Every row gives one point. The points of each table are mixes of a few directions, plus a little noise. Count the directions of each table, and those that both share. Where both have some left over, give the other angles between the two spaces (their principal angles), to ten degrees, smallest first.

First:
-1; 0; -3
13; -14; -60
11; -4; -4
-24; 17; 53
2; -8; -44
12; 2; 37
-12; 8; 22
Second, 5 rows:
40; 14; -57
-25; -10; 35
-21; -8; 29
-2; -2; 3
8; 4; -13
Directions: first 2, second 1, shared 0; angles 30

First (7 x 4):
-41; 11; -6; 43
-18; -9; -1; -1
41; 42; -1; 33
-29; -45; 3; -44
42; 12; 3; -12
-9; -6; 0; 0
14; -6; 2; -18
Second (6 x 4):
12; -36; 9; -60
-27; 14; -4; 37
36; 23; 0; 7
-9; 1; -2; 10
32; 20; 1; 8
-43; -21; -1; -2
Directions: first 2, second 2, shared 2

First:
1; 3; -9; 5; -8; 17
21; 18; 0; -11; -18; -30
-27; -29; 9; 31; 60; 5
4; 5; 10; -27; -20; -9
-1; 0; -7; 16; 8; 9
8; 9; -3; -9; -16; -3
-13; -12; 9; 2; 21; -1
7; 10; -9; -9; -25; 12
Second (8 x 6):
-27; -3; -27; -20; -34; -21
-4; -8; -1; 19; 9; 9
-5; 9; 10; -13; -14; -9
14; 11; 0; -17; -1; -2
38; -4; -2; 5; 35; 12
20; -14; -4; 8; 24; -1
-28; 23; 10; 3; -30; 19
-7; -15; 14; 18; 9; -7
Directions: first 3, second 4, shared 1; angles 30, 70

First (9 x 8):
-2; -4; 20; 11; 5; 5; -2; 26
0; 0; 3; 2; 0; 1; 0; 4
1; 2; -14; -8; -3; -3; 1; -18
2; 4; -20; -12; -5; -4; 2; -26
-1; -2; 12; 7; 3; 2; -1; 16
1; 4; -18; -11; -5; -4; 2; -24
-3; -9; 46; 26; 12; 11; -4; 60
0; 1; -3; -2; -1; -1; 0; -3
2; 5; -27; -16; -7; -7; 3; -34
Second (7 x 8):
8; -7; -10; 20; -9; -5; -18; -1
-5; -2; 34; -27; -3; -35; 14; -7
7; -18; -5; 16; -6; -23; -29; -3
-15; 3; -13; -17; 28; 27; 8; 7
-8; 8; 3; -15; 10; 13; 15; 2
7; 11; -5; 12; -12; 14; 8; 1
5; 4; -5; 11; -8; 8; 1; 0
Directions: first 1, second 3, shared 0; angles 90

First, 7 rows:
6; 5; 1; -4; 6; -13; -13; -12; 8
-27; -22; -1; 18; -19; 60; 54; 47; -31
-17; -16; 0; 11; -13; 40; 36; 33; -20
6; 5; 0; -4; 5; -15; -14; -12; 7
5; 5; 0; -4; 4; -11; -10; -8; 5
11; 11; 0; -7; 10; -26; -25; -21; 13
14; 11; 1; -10; 10; -31; -29; -26; 18
Second, 7 rows:
9; -28; 14; -13; -31; 15; 35; 10; 6
25; 3; 17; -7; -19; -7; 26; 11; -9
-20; 15; -18; 12; 30; -3; -35; -12; 0
-24; 10; -13; 21; 16; 24; 3; 22; -22
22; 2; 17; -4; -21; -1; 32; 18; -14
6; -22; 4; -20; -9; -15; -16; -28; 33
-18; 20; -20; 10; 35; -12; -47; -20; 6
Directions: first 1, second 3, shared 1

First, 11 rows:
-10; 2; -21; 4; 15; -23; 13; -24; 16; 3; 6; 4
5; -23; 12; -24; -13; 9; -19; 28; 15; 23; -38; -19
17; 6; -8; 13; -25; -2; 5; 24; -8; 6; -29; -9
14; -5; 4; -1; -23; 7; -5; 28; -3; 9; -23; -5
-9; 29; -8; 14; 10; 11; 4; -16; -21; -13; -44; -50
19; 40; -1; 48; -21; 12; 20; 4; -52; -36; 26; 14
-8; -3; -35; 5; 15; -40; 19; -27; 29; 15; 1; 10
1; -13; 7; -8; 0; -4; -2; 4; 8; 4; 21; 22
4; -30; 60; -41; -11; 48; -39; 38; -7; -1; 20; 10
-12; 9; -27; 9; 19; -27; 19; -34; 14; -1; 12; 6
-20; -11; 18; -21; 30; 6; -10; -25; 11; -9; 52; 23
Second:
-18; -27; 32; -43; 22; 20; -27; -4; 18; 5; 19; 1
-11; -22; 18; -30; 13; 8; -18; 0; 18; 9; 8; 1
21; 31; -45; 51; -27; -28; 34; 5; -17; -1; -36; -8
14; 40; -23; 49; -16; -5; 27; -5; -36; -23; -7; -6
14; 38; -34; 48; -17; -15; 29; -4; -27; -12; -29; -16
2; 35; -19; 32; -2; 0; 17; -12; -26; -17; -26; -27
11; 11; -2; 20; -13; -2; 11; 5; -17; -11; 21; 20
-3; -32; 18; -31; 4; 1; -16; 10; 25; 16; 21; 22
-12; -21; 25; -31; 15; 15; -20; -1; 13; 3; 20; 6
-4; -23; 9; -24; 5; -1; -12; 6; 21; 15; 4; 8
-14; -32; 20; -42; 16; 7; -23; 1; 29; 17; 3; -1
Directions: first 4, second 3, shared 3

First (11 x 14):
8; 8; 16; -1; -10; -3; -3; 19; -4; 12; -16; 19; 8; -10
-5; -13; -9; 4; -17; -16; 0; -16; 1; -4; -8; -10; 7; 5
7; -15; -8; 2; 21; 16; 5; 11; -5; 18; 4; 3; 7; -2
23; 4; 10; 3; 1; 21; -33; 44; 8; -11; -14; 12; 26; -8
-6; 2; -7; -1; 9; 0; 11; -16; -1; -6; 16; -9; -16; 8
15; 0; 5; 2; 3; -2; 11; 8; -7; 6; 2; 10; -4; 5
-18; -7; -10; -6; 25; 17; 7; -8; -2; 21; 11; -5; -5; -10
-16; 10; -3; -3; -5; -3; -7; -18; 9; -20; 9; -15; -11; 3
0; 16; 15; -2; -21; -21; 8; -8; -1; -8; -5; 7; -12; 4
8; 9; 4; -2; 18; 13; 4; 9; -1; -3; 13; 3; -11; 2
-16; -16; -13; 4; -25; -21; -4; -26; 4; -6; -11; -16; 10; 3
Second:
5; 1; 0; 1; 2; 0; 2; 1; -1; -4; 3; 0; -2; 4
22; 4; 1; 6; 7; 0; 9; 5; -3; -17; 13; 0; -11; 17
15; 3; 1; 4; 5; 0; 6; 4; -2; -12; 9; 0; -8; 12
23; 4; 1; 6; 7; 0; 9; 6; -3; -18; 14; 0; -12; 19
17; 3; 1; 4; 5; 0; 7; 4; -2; -13; 11; 0; -9; 14
-60; -10; -3; -16; -19; 1; -24; -15; 8; 46; -37; -1; 31; -48
-11; -2; -1; -3; -3; 0; -4; -3; 1; 8; -7; 0; 5; -9
0; 0; 0; 0; 0; 0; 0; 0; 0; 0; 0; 0; 0; 0
-11; -2; -1; -3; -4; 0; -4; -3; 2; 9; -7; 0; 6; -9
Directions: first 5, second 1, shared 1

First:
-11; -21; 30; 19; -22; 18; 1; -23; -14; -9; 24; 10; -15; -37; 8; 14; 13; -22
8; 27; -3; -9; 0; -12; -9; 8; -9; -1; -29; -1; -26; 29; 34; -20; -35; 11
-10; 1; -8; 0; 3; -3; -19; -9; 14; 9; 2; -7; 38; 2; -28; 21; 0; 9
-5; 26; -1; -18; 20; -15; 25; 33; 0; -19; -9; 16; 15; -11; -14; -36; 25; -9
-3; -12; -24; -3; 5; -1; -20; -11; 16; 19; 5; -19; 36; 15; -19; 21; -4; 12
-8; 6; 8; 7; -4; -2; -14; -7; 9; 1; -1; 3; 20; -5; -26; 22; -2; 8
4; -14; 26; 20; -22; 15; -1; -19; -14; -4; 8; 6; -39; -13; 21; 13; -9; -7
5; -10; -13; -1; 19; -2; 21; 20; 21; 2; 10; 1; 29; -8; -49; 8; 33; 7
12; -21; -11; 1; -3; 9; 3; -7; -6; 10; 6; -13; -25; 13; 29; -4; -8; -2
-9; 9; 1; -9; 2; -4; 0; 3; -6; -7; -1; 3; 8; -6; 8; -15; 4; -10
17; 8; -3; -6; 2; -3; 12; 12; -11; -2; -17; 0; -42; 21; 36; -25; -18; 3
Second (11 x 18):
24; -26; 7; 19; -3; 3; 24; 3; 7; 6; 5; 4; -18; -12; -17; 15; 17; -7
40; -3; 0; 16; 0; -21; 10; 9; 14; 16; -31; 3; -11; 12; -17; 15; -11; 2
29; -14; 3; 15; -2; -4; 16; 6; 8; 9; -10; 1; -21; 3; -10; 13; 0; 1
16; -1; -4; 5; -1; 1; 1; 3; 1; 7; -10; -5; -27; 20; 10; 4; -17; 15
-23; 35; -11; -22; 3; -6; -31; -3; -7; -4; -13; -7; 13; 26; 25; -17; -31; 15
-38; 2; -1; -15; 0; 22; -9; -9; -14; -16; 31; -3; 9; -12; 17; -15; 10; -1
-36; 20; 2; -17; 3; -11; -16; -6; -3; -12; 7; 7; 60; -27; -13; -12; 19; -22
-19; 36; -8; -19; 4; -20; -29; -1; -1; -2; -21; 0; 36; 12; 5; -13; -20; 1
7; -2; 1; 4; 0; -2; 3; 2; 2; 2; -4; 0; -4; 1; -3; 3; -1; 0
1; -20; -1; 4; -3; 31; 10; -2; -9; -3; 23; -10; -52; 14; 27; 0; -6; 20
-1; -25; 11; 11; -1; 6; 22; -1; 2; -5; 22; 9; 14; -38; -26; 9; 40; -25
Directions: first 5, second 3, shared 2; angles 50

First, 10 rows:
-16; -2; -1; 18; 19; -3; -8; 1; 5; 3; -10; 10; -15; 8; 5; -15; 12; 3; 17; -6
21; 27; -5; 13; -18; -4; 14; 4; 6; -5; -4; -18; 47; -33; 1; 6; -31; 0; -17; -8
-26; -3; 0; 28; 31; -4; -12; 0; 7; 5; -16; 14; -24; 14; 7; -27; 19; 3; 27; -11
18; 6; 0; -13; -20; 1; 7; -1; -5; -3; 8; -8; 18; -12; -5; 16; -18; -2; -17; 8
-9; 0; -1; 7; 10; 0; -1; 4; 6; -3; -4; 1; -4; 3; 3; -12; 14; 2; 7; -14
-8; 11; -3; 25; 12; -4; -1; 3; 8; 0; -13; 2; 6; -6; 6; -15; 1; 2; 10; -13
5; -19; 3; -37; -13; 10; 5; 1; -6; -4; 18; -4; -10; 12; -6; 14; 17; -2; -10; 4
21; 1; 1; -24; -24; 4; 9; 1; -6; -4; 13; -11; 18; -9; -6; 21; -14; -2; -20; 9
6; -8; 3; -15; -9; 2; -1; -4; -8; 1; 8; 1; -6; 4; -4; 14; -6; -3; -6; 14
-13; -13; 3; 0; 11; -1; -12; -6; -8; 8; 0; 15; -30; 19; -1; -1; 6; -2; 13; 16
Second:
-3; 13; 10; 22; 5; -3; -5; -13; -2; 0; -17; 8; -23; 13; 18; -18; -8; -1; -3; 8
5; 6; 0; -9; -10; -5; 3; -3; 6; -14; -6; -10; 12; -14; 2; 0; -6; -4; -5; -1
-2; 1; -1; -11; 1; -1; 8; 6; 16; -20; -6; -15; 13; -10; 2; -12; 21; -1; 0; -25
-12; 7; -4; 60; -12; 37; -8; 16; -16; 53; 18; 30; -2; 6; -6; 19; 11; 27; 9; -17
18; -5; 10; -30; 5; -1; 12; -7; -4; -15; 10; -8; -12; 21; 6; -5; 0; -5; -24; 10
3; 15; 8; 17; -7; 6; 4; -4; 3; -4; -9; -1; -5; 5; 15; -13; 1; 4; -11; -8
-13; -2; -7; 11; 5; -8; -11; 0; 3; 3; -9; 5; 4; -13; -6; 1; -3; -3; 21; 1
-1; -14; -6; -16; 6; -8; -5; 1; -7; 7; 10; 4; 0; 0; -13; 14; -9; -4; 9; 17
1; 4; -6; -2; -8; -11; -5; -5; 2; -4; -9; -4; 12; -19; -3; 7; -18; -8; 7; 11
4; -23; -2; -42; 14; -5; 7; 7; -1; -9; 19; -6; 0; 11; -14; 7; 12; -5; -2; 3
Directions: first 3, second 5, shared 2; angles 30

First (10 x 32):
7; 2; 5; 3; 0; 0; -1; 2; -9; 0; 2; -4; -1; 4; -11; -9; 3; -5; 0; 3; 10; 3; 3; 0; 2; -1; 0; -8; 8; -3; -4; 4
-8; -2; -5; -3; 1; 0; 1; -3; 9; 0; -3; 4; 1; -6; 12; 10; -4; 6; -1; -3; -10; -3; -4; 0; -1; 2; 1; 9; -9; 3; 4; -6
1; 0; 0; 0; 0; 0; 0; 1; -1; 0; 0; 0; 0; 0; -1; 0; -1; 0; 0; 0; 1; 0; 1; 1; -1; 0; 0; -1; 1; -1; -1; 1
1; 1; 0; 0; 0; 0; 0; 1; -1; 0; 0; 0; -1; 1; -2; -1; 1; -1; 0; 0; 2; 0; 1; -1; 0; 0; 1; -1; 1; 0; 0; 1
4; 1; 2; 2; -1; 0; -1; 2; -4; 0; 0; -1; -1; 2; -5; -4; 2; -2; 0; 1; 4; 1; 1; 0; 1; 0; 0; -3; 3; -1; -2; 2
-43; -9; -29; -14; 5; 2; 7; -15; 47; -3; -11; 19; 7; -25; 60; 51; -19; 30; -4; -17; -52; -15; -17; 1; -7; 9; 2; 45; -46; 17; 19; -29
14; 3; 9; 4; -2; -1; -2; 4; -15; 0; 4; -6; -2; 8; -19; -17; 6; -10; 1; 5; 16; 5; 5; 0; 2; -3; -1; -14; 14; -5; -6; 9
-1; -1; -1; -1; 0; 0; 1; 0; 2; 0; 0; 1; 0; -1; 2; 2; -1; 1; 0; -1; -2; 0; -1; 0; 0; 1; 0; 2; -1; 1; 1; -1
11; 2; 7; 3; -2; 0; -2; 4; -11; 1; 3; -5; -2; 6; -14; -12; 5; -7; 0; 4; 13; 4; 4; 0; 2; -3; 1; -11; 11; -4; -5; 7
16; 3; 11; 5; -3; -1; -3; 5; -17; 1; 4; -7; -2; 9; -22; -19; 7; -12; 1; 6; 19; 6; 6; -1; 2; -4; -1; -16; 16; -5; -7; 11
Second:
-3; 4; -6; -2; -5; -6; -3; -8; 3; 12; 7; 10; 9; 1; 16; 9; -3; -12; 14; 1; -1; -8; -6; 9; -4; 2; 8; 11; 7; 6; 6; -5
-6; 6; 1; -1; -13; 1; 0; -2; -2; 3; 0; 6; -9; -5; -1; -11; 3; 9; -11; 0; -3; -6; 0; -7; -1; -7; 5; 1; 2; 1; -4; 1
-5; -2; 21; 11; -18; 10; 3; 7; -25; 10; 8; 15; -26; -5; -5; 1; 20; -2; -29; -7; -23; -39; -5; -11; -18; 9; -2; -26; 13; 1; -5; 23
2; -4; 2; -7; 15; -7; 0; -5; 4; -3; -1; -1; 11; 4; 4; 10; -3; -8; 15; 1; 4; 1; 0; 7; 2; 8; 2; 10; -6; 0; 7; -4
4; 12; -8; 23; -11; 10; 1; 7; 2; 10; 27; 9; 2; -2; 6; 8; -3; -12; 4; 5; -14; -9; 0; 7; -11; -4; -6; -4; 11; 2; 6; 8
12; -14; -11; 5; 12; 4; -2; 14; -3; -6; -11; -24; 9; 8; -10; 9; -2; -9; 6; -5; 6; 27; -1; 6; 8; 6; -19; -15; 0; -8; -6; -2
14; -8; 4; 3; 30; 0; 3; 6; 9; -18; 1; -14; 13; 6; -9; 13; -6; -5; 16; 3; 6; 17; 8; 9; 4; 9; -11; -1; -13; -6; 5; 1
3; -3; 0; 4; 0; 4; 0; 5; -4; 0; 0; -3; -2; 1; -4; 2; 3; -2; -3; -2; -2; 1; 0; 0; -1; 2; -6; -8; 2; -2; -2; 4
-17; 10; 9; -13; -25; -1; 1; -10; -4; 0; -11; 12; -26; -11; -5; -33; 6; 32; -32; -1; 0; -12; 1; -23; 2; -18; 17; 6; -2; 3; -9; -1
-3; -2; -18; -16; 1; -9; -4; -6; 11; -2; -19; -13; 13; 2; 3; -10; -11; 8; 10; 0; 20; 30; -2; 1; 17; -9; 3; 16; -6; 1; -5; -21
0; 2; 7; -8; 14; -6; 1; -8; 8; -8; 0; 2; 5; 1; 2; 1; -3; 3; 9; 3; 4; 0; 6; 2; 3; 2; 6; 13; -9; 0; 6; -3
Directions: first 1, second 5, shared 0; angles 60

First:
-5; 2; 29; -4; 7; 4; -21; -6; -31; -17; -11; 19; 2; -9; 19; 11; -31; 35; 11; -17; -7; 4; 28; 33; -20; 20; -15; -17; -6; -17; 18; 5
-13; -3; 13; -33; -23; 17; -35; 5; -20; -2; -26; 31; 10; -1; 0; 5; 6; 13; 22; 25; -18; 1; 20; 11; -2; -9; 0; -35; -21; -30; -11; 32
0; 0; -1; -2; -1; 0; 0; 0; 2; 1; -2; -1; 0; 0; -3; 0; 3; -1; -1; 3; 0; -1; 1; -2; 2; -2; 0; -1; 0; 0; -1; 1
18; -1; -14; 25; 26; -15; 28; -15; 15; 2; 28; -27; -17; 6; 5; -6; -9; -8; -20; -31; 19; 8; -19; -21; 7; 17; 5; 37; 18; 31; 10; -37
13; 0; -9; 20; 22; -13; 22; -11; 10; -1; 22; -21; -13; 2; 5; -2; -10; -4; -17; -25; 14; 6; -12; -11; 3; 14; 2; 28; 14; 23; 9; -28
-4; -1; -13; -10; -17; 5; 1; 11; 13; 10; -6; 2; 5; 3; -14; -5; 25; -19; 2; 26; -4; -6; -11; -14; 10; -22; 9; -5; -4; -2; -17; 13
13; -21; 2; -46; -3; 15; -42; -23; -31; 4; -16; 28; -19; 13; 10; -7; 0; 10; 16; 8; -9; 30; 10; -28; 20; 13; 14; -16; -22; -10; -20; 5
-14; 14; -19; 28; -15; -8; 36; 27; 42; 8; 9; -23; 20; -7; -22; -1; 26; -31; -10; 19; 5; -28; -21; 3; -4; -32; 0; 11; 13; 7; -2; 6
-8; 10; 10; 19; 4; -5; 13; 9; 3; -9; 3; -6; 11; -9; 3; 7; -11; 6; -3; -8; 2; -14; 6; 26; -16; -1; -11; 0; 8; -1; 17; 1
Second (8 x 32):
11; -6; -3; -17; 13; 10; -18; -16; -14; -4; -3; 15; -13; 12; 0; 6; 0; 9; 6; -9; -4; 17; 8; -1; -3; 2; 3; -9; -8; -1; -7; 4
6; 6; -7; 59; 11; -37; 60; 9; 40; 7; 40; -57; 1; -15; 9; -16; -11; -20; -34; -21; 28; -14; -32; -22; 17; 22; 1; 57; 36; 39; 26; -54
1; 1; -1; 9; 1; -6; 9; 1; 6; 1; 4; -8; 1; -1; 2; -3; -2; -3; -5; -3; 4; -3; -4; -3; 2; 3; 0; 7; 6; 5; 4; -6
12; -5; -5; -11; 15; 5; -9; -18; -11; -3; 1; 8; -15; 10; 3; 2; -4; 6; 0; -14; 1; 16; 4; -5; -2; 7; 5; 0; -4; 4; -5; -3
-11; 3; 5; -5; -15; 5; -5; 11; 0; 0; -10; 6; 12; -5; -4; 1; 6; -2; 7; 16; -7; -8; 5; 9; -2; -10; -1; -12; -5; -13; -2; 15
-12; 8; 3; 29; -15; -17; 29; 24; 23; 6; 11; -26; 17; -16; 1; -8; 2; -12; -11; 9; 7; -22; -13; -1; 6; -1; -3; 16; 16; 7; 13; -14
-10; 0; 6; -23; -13; 15; -23; 4; -13; -3; -21; 23; 7; 2; -5; 6; 7; 7; 15; 17; -14; -2; 14; 12; -7; -14; -2; -27; -15; -21; -10; 28
3; -7; 1; -41; 2; 24; -40; -16; -30; -7; -23; 38; -9; 15; -3; 12; 5; 15; 20; 5; -16; 18; 21; 10; -10; -9; 2; -33; -23; -20; -17; 31
Directions: first 3, second 2, shared 1; angles 30
